Each point is reached from the start by the listed moves, each made 0, 1 or 2 times, or once backwards (-1), plus a little noise. Is the number of moves made odd or even? Then give how often each move was made.
(in the rows, 128 means zero)

Moves:
(1): [144 145 140 115]
(2): [115 140 145 152]
(3): [137  91 164 113]
Start: [134 112 130 129]
Points:
[140  79 249 136] => odd (1, 2, 2)
[149 100 113 106] => odd (0, -1, 0)
[157  64 145  87] => even (0, -1, 1)
[136 139  78 118] => even (0, -1, -1)
[149 156 172 128] => odd (2, 1, 0)

Moves:
(1): [143 128 127 133 130 130 122 137 138 136 121]
(2): [126 144 126 140 140 128 133 121 126 129 134]
(3): [130 124 146 129 125 134 130 141 120 132 129]
(4): [124 113 129 160 119 130 131 107 130 114 131]
(5): [119 127 130 133 135 123 123 138 132 131 121]
(6): [120 125 131 126 131 143 124 130 127 133 128]
(7): [130 116 127 130 144 132 150 140 121 125 119]
(8): [127 131 121 130 121 122 130 139 132 139 130]
(9): [123 133 132 125 130 133 141 120 145 112 133]
(10): [128 127 136 124 130 126 137 120 132 140 122]
(11): [139 116 125 124 135 119 128 129 133 133 147]
Start: [129 131 121 144 124 137 127 133 123 143 118]
Points:
[ 84 118 148 145 130 157 156 177  93 205  77] => even (-1, 0, 1, 0, 1, 2, 1, 2, -1, 2, -1)
[ 74 146  92 249 127 121 115 100 107 121 108] => even (-1, 2, -1, 2, 2, 0, 0, 1, -1, -1, -1)
[130  96 155 130 142 190 145 159 129 134 101] => even (1, -1, 1, 0, 0, 2, 1, -1, 1, 0, 0)
[129 115 158 152 162 153 129 156 125 131 166] => even (0, 1, 2, 0, 1, 1, 0, -1, 1, -1, 2)
[138 177 142 128 172 125 129 113 164 174 133] => odd (1, 2, 0, -1, 1, 0, -1, -1, 1, 2, 1)
[142 132 133 117 139 149 153 204 126 204  99] => even (1, 0, 1, -1, 0, 1, 1, 2, 0, 1, 0)
[166  70 120 197 105 164 105 106 140 115 135] => even (2, -1, 0, 2, -1, 1, 0, -1, 0, -1, 1)

Moves:
(1): [141 134 127 131 136 127 128 128 135 123 133 128 123 121 122 128 134 130
 128 131 123 131 129 131]
(2): [121 137 121 135 125 136 134 123 134 136 129 138 127 137 127 125 117 121
 126 127 128 130 124 133]
(3): [130 138 142 127 141 128 126 131 124 124 130 133 124 137 141 123 128 138
 133 122 130 130 146 129]
(4): [124 125 116 155 131 131 128 132 121 117 126 144 127 124 131 123 118 131
 130 122 134 124 129 137]
(5): [130 139 128 124 144 130 113 141 123 127 116 121 140 133 127 137 127 128
 125 125 141 124 135 137]
(6): [111 122 129 125 127 147 121 120 120 126 121 136 124 129 127 134 127 124
 123 122 113 121 127 122]
(7): [115 119 119 127 141 138 144 133 145 131 126 125 134 126 125 144 130 122
 139 133 135 114 139 131]
(8): [134 111 134 122 121 124 126 140 134 142 125 129 140 130 118 136 129 127
 143 114 131 122 132 125]
(9): [123 129 135 128 131 121 130 134 133 128 123 127 131 120 135 126 124 133
 128 131 126 127 127 128]
(10): [138 125 139 132 130 130 128 106 126 137 114 124 121 123 122 126 137 129
 134 132 144 133 134 140]
(11): [124 128 129 127 130 135 132 133 136 127 135 126 132 119 137 130 129 150
 118 121 132 130 138 141]
(12): [123 123 132 135 132 116 129 128 131 119 127 149 127 127 129 134 124 132
 110 135 140 121 129 127]
(13): [129 125 130 128 136 133 125 137 128 130 128 122 138 144 135 119 134 124
 120 135 123 124 125 132]
(14): [128 121 133 128 120 132 126 129 126 127 121 131 116 133 127 132 127 125
 129 144 126 122 122 137]
(15): [138 126 121 123 122 142 127 122 130 125 113 140 130 138 139 128 129 134
 130 124 131 119 120 123]
(16): [137 117 135 138 127 126 122 123 138 113 128 117 140 133 128 132 128 122
 121 126 134 134 131 129]
(17): [114 122 125 125 119 118 120 142 137 128 113 128 124 139 134 123 137 123
 117 115 127 137 134 127]
(18): [123 126 132 123 121 115 139 129 123 122 117 122 140 134 117 125 117 137
 139 126 109 129 130 139]
(19): [124 125 120 120 126 129 111 138 131 123 131 137 142 125 122 109 133 127
 137 136 126 126 118 127]
(20): [126 134 134 128 129 134 134 141 129 121 124 138 132 119 132 127 131 130
 121 134 129 136 130 130]
(21): [126 127 128 128 128 123 133 127 128 130 123 125 130 128 110 114 116 127
 128 130 130 130 135 127]
(22): [133 131 137 119 142 133 135 128 130 121 122 125 126 135 132 126 123 117
 127 122 131 144 111 141]
(23): [133 135 128 124 136 131 138 122 126 122 121 127 125 121 130 131 128 109
 126 128 122 111 150 134]
(24): [131 135 144 134 121 135 126 126 122 114 129 119 132 122 121 136 135 131
 130 120 131 120 109 131]
Start: [133 127 132 138 125 119 133 125 119 136 129 131 133 135 122 134 133 125
 133 100 127 132 121 129]
Points:
[ 64  99 120 167 175  80 249 227 174 147 136 184 177 167 134 123  71 177
 151  33 125 146 234 196] => even (0, 1, 2, 2, -1, -1, 2, 2, -1, -1, 2, 1, 1, -1, -1, -1, 1, 2, -1, 1, 1, 1, 0, -1)
[ 69 129 229  87 129  74 121 210 113  67  89 130 174 160 112  53 125 190
 108 151 104 175 109 188] => odd (-1, -1, 2, -1, 0, 0, 0, -1, 1, 0, 1, 1, 1, 2, -1, 0, 1, 2, 2, 2, 2, 1, -1, 1)
[100 155 151 110 195  97 170 187 167 138 103 155 180 175 114 133  94 132
 129 115 175 105  99 116] => even (0, 1, 1, -1, 1, -1, 2, 0, 2, -1, -1, 2, 1, -1, 1, -1, 0, 0, 0, 0, 2, 1, -1, 1)
[116 138 139 186 110 103  59 180  60  81  97 169 209 199  76 101  75 162
 171  49 107 119 129 140] => odd (0, 1, 2, 2, 2, 1, -1, 1, -1, -1, -1, 0, 0, 0, 0, 1, 0, 2, 1, 0, 1, -1, -1, 1)
[ 82 144 212 123 152 148 188  97 120  58  88 155 168 137  45 146  71  80
 126 127  89  77 140 188] => even (0, 2, 1, -1, 0, 2, 1, 0, 0, 0, 0, 2, 0, 1, -1, 1, -1, 2, 1, 1, 2, 1, 2, 2)
[134 125 114  78 104 201 184 127 164  97 108 179 174 135  97 160 120 124
 210  22  58  64  71 191] => odd (2, 2, 0, 0, -1, 1, 1, 2, -1, -1, 2, 0, -1, 0, 2, -1, 0, 2, 2, -1, -1, 2, 2, 2)

Moves:
(1): [136 125 127 128 130 122 130 131 131 128 128 131 134 133 126 130 137 135
 136 126 123 118 129 131]
(2): [127 151 142 132 125 134 123 121 131 139 117 111 136 132 122 127 124 124
 135 114 115 135 132 125]
(3): [133 124 137 130 129 127 129 128 129 117 123 133 132 130 117 129 120 119
 131 126 138 124 123 124]
(4): [137 131 121 132 136 154 129 131 119 130 130 136 120 129 118 121 130 141
 129 124 137 138 138 127]
(5): [131 129 134 142 143 133 124 117 123 130 133 132 126 121 144 120 121 126
 120 133 128 119 116 125]
(6): [125 124 130 120 126 133 129 118 141 122 120 125 127 132 129 132 128 140
 134 127 127 123 130 124]
(7): [131 124 116 127 130 125 143 133 130 114 129 120 136 133 128 120 136 127
 126 131 122 129 134 117]
(8): [130 128 124 140 130 126 131 137 143 133 129 129 131 134 137 129 125 131
 134 122 141 131 125 130]
(9): [127 124 122 131 135 128 139 115 130 143 122 134 122 133 131 112 140 127
 126 128 150 127 137 138]
(10): [134 126 131 122 133 135 138 122 126 140 134 128 129 129 126 137 133 131
 127 136 128 138 115 140]
(11): [106 130 123 118 123 138 133 135 139 120 132 123 140 131 128 131 121 139
 127 130 125 115 131 141]
(12): [128 143 110 126 133 131 140 127 136 133 128 139 130 131 132 135 127 128
 129 121 131 128 129 138]
(13): [130 129 120 129 126 120 125 131 139 128 131 135 138 110 137 126 130 133
 138 124 129 139 131 141]
(14): [122 125 123 128 124 119 128 122 117 123 136 132 137 143 128 115 126 137
 131 123 132 128 129 128]
(15): [128 131 137 132 115 123 134 133 127 127 120 141 121 123 135 126 135 135
 132 135 135 130 132 129]
(16): [126 133 117 133 110 126 128 116 117 129 119 107 124 134 126 137 128 136
 134 137 129 114 119 137]
(17): [123 125 126 124 137 143 124 134 120 125 126 125 124 118 136 129 143 128
 133 127 140 128 121 123]
(18): [123 132 135 136 143 117 122 127 129 121 133 128 134 136 123 136 135 143
 131 133 132 134 133 132]
(19): [122 138 138 115 136 119 135 138 133 126 139 123 116 123 114 117 128 122
 140 125 115 131 115 128]
(20): [133 143 126 117 125 124 118 136 125 135 128 132 140 132 126 117 115 131
 134 137 136 133 129 133]
(21): [136 140 144 124 134 118 137 132 118 128 130 120 124 127 124 121 122 135
 129 119 135 123 133 126]
(22): [139 137 130 131 123 133 116 115 130 120 141 130 123 130 123 130 134 126
 132 129 137 131 126 142]
(23): [125 122 132 131 128 126 125 124 117 136 140 129 131 133 127 130 121 120
 142 141 141 137 138 123]
(24): [130 120 128 119 133 132 120 133 130 124 120 128 128 136 134 127 127 127
 136 127 126 140 126 140]
Start: [110 124 142 126 130 117 120 126 140 122 118 118 115 125 120 130 111 127
 140 124 133 140 128 141]
Points:
[ 75 105 216 128  97 168  89  81 167  98  93  49  93 159 135 203  89 123
 211 160 149 137  16 181] => even (-1, 1, 2, -1, 1, 2, -1, 2, -1, 2, 1, -1, -1, 0, 1, 2, 1, 0, 1, -1, -1, 1, 1, 2)
[170 159 139 150  91 133 145  72  90 138 118 111 150 132 142  58  48 229
 162 152 215 135 124 164] => even (-1, 0, 1, 2, 2, 2, 1, 1, 0, 2, 0, -1, 2, 2, 1, 2, -1, -1, -1, 2, 2, 0, 0, -1)
[172 148 172 162 118 103 102  97 152 208  93 126 118 121 166 146  96  93
 162 157 113 145  51 196] => even (2, 1, 0, -1, 2, -1, -1, 1, 0, 2, -1, 0, 0, -1, 1, 1, -1, -1, 0, 1, -1, 0, 0, 1)
[ 99 122 202 161 218 249  60  25 108 129 145 122 101 157  93  91 157 142
 159 103 197 139 140 151] => odd (1, 2, 1, 2, 2, 1, -1, -1, 2, 0, 1, -1, -1, 1, -1, -1, 2, 1, 0, -1, -1, 2, 1, 0)
[ 82 195 185  99 194 206 100 161 183 151  82 120  88 106 160 105 104 154
 176  85  83 165  69 114] => even (0, 2, -1, 1, 2, 2, -1, 1, -1, 0, 0, 1, -1, 0, 1, -1, 2, 0, 2, 1, -1, -1, -1, 1)

Moves:
(1): [136 127 117 115 141 119 125 130 129 119 129 127 123 129 130 123 134 121
 124 129 119 129 135 133 125 120]
(2): [126 144 118 151 122 122 129 140 124 140 136 119 135 136 130 134 122 133
 128 141 117 133 144 129 129 118]
(3): [135 152 139 117 133 132 124 121 130 126 132 140 124 134 127 133 134 126
 128 131 119 121 119 138 126 129]
(4): [124 124 136 140 131 116 137 138 120 117 135 123 130 144 139 122 126 137
 119 125 136 139 124 125 134 141]
(5): [117 135 118 140 140 125 139 121 125 126 124 136 135 135 120 131 129 131
 131 133 127 132 128 123 127 134]
(6): [147 131 120 132 136 149 129 128 120 123 154 131 138 132 129 130 117 136
 126 128 127 134 130 133 133 124]
(7): [132 132 124 123 118 143 157 132 127 142 119 132 118 123 139 126 140 146
 126 133 127 150 140 128 141 136]
(8): [131 134 143 127 146 135 120 144 121 108 121 135 135 133 110 131 146 145
 127 143 121 135 140 123 138 123]
(9): [127 119 127 143 122 125 114 144 152 126 131 135 122 130 129 116 143 120
 124 138 116 134 134 127 134 135]
(10): [129 115 132 138 134 128 125 116 122 137 125 139 125 124 134 131 137 120
 128 131 122 132 126 134 137 136]
(11): [133 128 118 126 128 124 135 128 124 123 137 115 137 132 117 125 136 121
 141 127 120 135 134 127 123 141]
(12): [139 149 111 130 123 117 121 138 115 131 114 146 122 127 130 119 128 135
 120 135 140 124 128 111 134 143]
(13): [138 126 137 141 125 126 136 133 133 124 119 132 135 134 119 133 122 110
 137 131 131 132 135 139 122 118]
(14): [126 122 128 128 119 128 122 121 120 141 130 135 124 153 117 130 131 126
 133 129 127 128 131 117 141 130]
(15): [110 140 123 127 140 125 118 141 123 147 124 131 143 114 134 119 136 129
 119 125 130 124 129 123 127 132]
(16): [136 126 124 127 125 134 130 129 119 128 133 127 142 130 132 145 130 128
 124 105 114 115 151 111 141 133]
(17): [126 134 132 130 132 138 125 120 128 123 126 122 122 129 143 122 138 123
 130 126 140 129 130 133 131 132]
(18): [139 126 133 135 129 117 127 118 126 136 126 136 133 132 131 118 136 146
 123 121 130 134 126 129 125 122]
(19): [126 129 118 128 113 143 127 137 135 123 131 124 123 144 135 129 137 139
 149 130 127 109 112 133 109 116]
(20): [122 133 127 122 113 125 126 119 135 121 118 137 145 136 143 126 126 131
 110 134 101 127 132 127 117 129]
(21): [130 130 131 126 124 125 133 130 132 131 122 122 134 132 120 135 126 131
 135 129 143 128 133 145 130 129]
(22): [136 128 131 123 120 128 117 132 135 132 122 133 127 129 132 139 131 133
 131 121 132 143 120 119 134 132]
(23): [136 134 136 133 142 136 108 119 131 134 108 127 123 133 138 129 113 136
 141 116 130 126 144 130 113 137]
(24): [ 99 130 124 134 120 135 123 135 115 123 136 133 117 128 117 132 118 132
 125 123 123 135 139 130 127 124]
Start: [124 129 114 127 138 137 124 108 128 128 123 115 144 122 117 133 116 124
 121 129 122 142 123 129 149 113]
Points:
[165 117  46  36  41 166 194 111 111 155  70 113 173 125 132 181 191 132
 151  91  97 149 146  35 196 173] => even (0, -1, -1, -1, 0, -1, 2, 0, -1, 0, 2, 1, 0, 1, 0, 2, 0, -1, 1, 1, 0, 2, -1, -1)
[ 32 214  34 203 167 174  71 171  62 144 174 201 142  70 175 110 177 115
  27 148  59 114 188  77 230 172] => odd (0, 1, 1, 0, 1, 1, 0, 0, 2, 2, -1, 2, -1, -1, 2, 2, 2, -1, 0, 0, -1, -1, -1, 2)
[105  60 194 172 160 155  95 115 106  60 158 101 159 185 117 145 157  83
 114  78 118 128 190 143 200 135] => even (0, -1, 0, 2, -1, 0, -1, 1, 1, 1, 0, -1, 1, 1, 0, 2, 2, 0, 0, 0, 1, -1, 0, 1)
[204 196 107 114 152 168 122 128 181  96 199 149 227 138  99 157 161 160
 105 172   7 190 102 126 141  74] => odd (0, 1, 2, -1, 1, 2, 0, 1, 1, -1, 1, -1, 0, -1, 0, 0, -1, 1, 0, 1, -1, 2, -1, -1)

Moves:
(1): [132 123 133 129 121 128 125 127 124 123 131 134 120 135 145 125 128 122
 125 125 138 129 122 128 122]
(2): [132 124 127 144 118 131 127 129 129 122 123 116 123 123 132 130 134 128
 135 130 123 124 122 132 142]
(3): [125 135 123 130 123 135 131 124 140 129 126 119 128 137 114 129 131 131
 136 129 140 117 130 134 133]
(4): [123 130 111 136 131 128 123 130 128 122 136 126 121 119 124 135 141 131
 129 126 133 122 137 124 117]
(5): [129 131 126 128 123 120 127 127 127 116 133 134 121 131 132 135 127 127
 132 132 136 139 133 133 135]
(6): [117 135 129 126 134 125 122 134 120 134 125 121 119 134 129 125 124 142
 120 146 126 124 127 117 143]
(7): [125 126 122 124 121 122 151 140 130 144 115 151 130 136 152 119 128 158
 123 127 133 130 126 125 134]
(8): [134 139 125 136 121 124 123 127 128 130 126 118 146 130 126 141 116 131
 138 119 136 139 124 130 119]
(9): [137 125 138 128 131 122 120 130 132 122 124 116 112 118 128 123 120 124
 127 124 126 122 134 130 128]
(10): [127 130 130 130 136 119 125 134 119 121 126 134 127 131 127 136 129 138
 113 127 129 121 126 131 130]
(11): [117 137 131 123 122 133 119 112 119 116 126 125 133 114 118 118 122 125
 138 125 125 128 132 133 125]
(12): [129 133 127 123 121 131 123 127 141 124 126 124 133 121 129 134 130 125
 130 136 125 123 127 117 128]
(13): [135 123 130 110 129 119 122 137 121 121 130 126 125 132 132 119 137 143
 132 115 114 133 119 131 131]
(14): [114 128 129 127 128 140 137 116 122 124 123 115 121 129 124 145 127 133
 136 142 133 121 140 124 120]
(15): [130 118 131 130 122 130 126 135 131 122 125 133 124 119 117 130 113 134
 123 129 131 130 115 125 131]
(16): [139 136 134 131 112 139 123 126 127 141 139 135 128 133 136 140 136 148
 148 152 128 111 143 126 128]
(17): [127 136 128 128 123 129 137 134 122 134 129 127 126 123 128 131 133 120
 138 138 138 128 126 136 122]
(18): [128 120 133 126 139 125 138 134 126 121 130 138 140 128 139 122 119 141
 137 124 136 126 129 131 133]
(19): [135 138 109 133 124 137 133 118 142 116 125 128 126 137 121 129 117 127
 140 129 131 126 130 124 122]
(20): [135 129 120 119 133 140 136 126 121 136 131 131 136 121 140 134 126 138
 130 121 138 132 129 135 136]
(21): [126 125 122 120 123 126 135 136 135 137 131 136 131 136 138 139 112 120
 142 115 123 118 129 131 128]
(22): [131 124 134 124 118 133 116 137 118 105 126 126 127 124 124 122 118 124
 117 121 120 135 140 127 127]
(23): [132 137 137 127 133 124 120 130 123 123 121 141 123 138 130 132 134 120
 142 115 133 134 126 119 130]
(24): [135 117 122 126 125 115 118 129 124 128 116 129 131 137 125 126 124 114
 127 126 135 128 129 129 132]
Start: [125 138 118 131 130 118 123 122 124 141 131 159 127 151 112 124 102 110
 115 116 104 135 105 139 141]
Points:
[129 111  70 136 101 109 182  79 120 101  43 158 155 238 135  92  93 188
 159  58 157 134  52 170 158] => odd (2, 2, 2, -1, -1, -1, 2, 1, -1, 1, 1, -1, 2, 2, 0, -1, -1, 1, 2, 0, -1, -1, 0, 2)
[142 105 150  71 102  86  64 126  70 143 103 146 150 121 130 111   7  57
  88  56  86 127 117 171 118] => even (1, -1, -1, -1, -1, 0, 0, 1, 2, 1, 2, 0, 0, 0, 0, 0, 0, -1, -1, 1, 2, 1, -1, 2)
[155 110  47 104  16 122 121 161 160  49  86 159  81 150 128  85  69 133
 105  93 118 166  70 124 147] => even (2, 1, 1, 1, 1, 0, 2, 0, 0, -1, 0, 2, 2, 0, 2, -1, 1, -1, 2, 0, 0, 2, -1, 1)
[104 200 187 109  95 145  24 104  41  39 153  90  69  87  86 179 162 183
 168 200  78  87 163 121 143] => even (0, 1, 0, 1, 1, 1, -1, 0, 1, 2, 2, 2, 2, 2, 0, 2, 1, 0, -1, 0, -1, 1, 1, -1)
